Each wall is flat, endless, passes through zero and stands at right angles to its row. A trip goes straight from one point to another. List the walls that it crosses, first one first.
(in the rows, 128 means zero)

Walls:
(1): [122 112]
(2): [159 183]
(3): [162 130]
(4): [169 168]
(5): [90 86]
(6): [131  92]
(7): [78  7]
(8): [170 155]
(9): [121 177]
(10): [57 69]
(11): [152 118]
Trips:
[ 85 142] to [144 188] => 1, 7, 2, 5, 4, 10, 8, 3
[101 150] to [118 159] => 5, 4, 10, 8
[127  87] to [43 46] => 11
[104 132] to [99 88] => 6, 9

Walls:
(1): [105  61 104 186 141 123 200  59 146]
(2): [152  85 134 138 152  67 118  85 145]
(3): [ 89 188 177 144 134 113 104 121 104]
(4): [ 69  68 104  86 100 182 172  82 235]
(5): [173 126 157 104 158  74 110 107 127]
(6): [117  84 173 185 120 145  76 154 164]
(7): [180 188  85 162 182  61 146 136 103]
(8): [106 159 155 141  80 169 133 183  83]
(9): [106 119 151   7 137 114 162 102 123]
(10): [143  56 126 157 166 143 129 121 110]
Trips:
[138 180 162 149 127 140 175 109 183] to [161  91  82 133 145  90 131 155  90] => 5, 2, 3, 4, 10
[131 160  88 178 166 136  77 155 152] to [152 142  50  60 120  96 182 154 102] => 10, 3, 6, 9, 5
[177  94 130  78  78 110 148 175 111] to [ 94 102 153 157 155 128 163 165 102] => 10, 5, 6, 1, 9, 3

Walls:
(1): [130 159 115 166 102  95 128  64 175 204  87 102 128 174 113 153 173  69]
(2): [197 129 198 122 134 122 136 170 137 135 122 170  73  58 101 113 196  81]
(3): [187  90 181 142 126 134 117  81 179 155  78 156 105  88 113  98 159 161]
(4): [137 186 193 135 146 175  76 156 141 135 127 161 123  87 114 130 104 148]
(5): [161 104 156 171 114 166  48 111  46  75 126 118 109 134 106  97 103 174]
(6): [198 149 152 146 100 116 166  91  92 100 138 114 135  91 140 148  92 101]
(7): [149 131  91  90 145 151  71 117 213 133 130  60 107  86 112 116 133 117]
(8): [107 130 161 125  80 104 117 149 133 175 121 139 118 139 103 164  90 182]
(9): [196  96 126 137 140 146 140 105 176 158  76  90  98 134 153 169 124 122]
(10): [ 77  88  97 132  81 197 131 164 124 126 106 103 198 148 151 162 178  88]
(11): [108 161 114  92  84 136 145 102 145 120  87  82 105  98 138  14 159 143]
Trips:
[ 97 102 125 158  67 101 100 125 123 170 122  72 134 142 161 111  88 126] to [133 149 109 107 159 129 145 117 136  48 135 129 197 163 140 111 139 186] => 9, 7, 1, 8
[166 155 141 135 117 167  96 170 128 138  84 132 127  84  65 130 120 137] to [190 129 148  94  65  83 121 101 109 101 102 160 118  92 179 142 126 130] => 7, 4
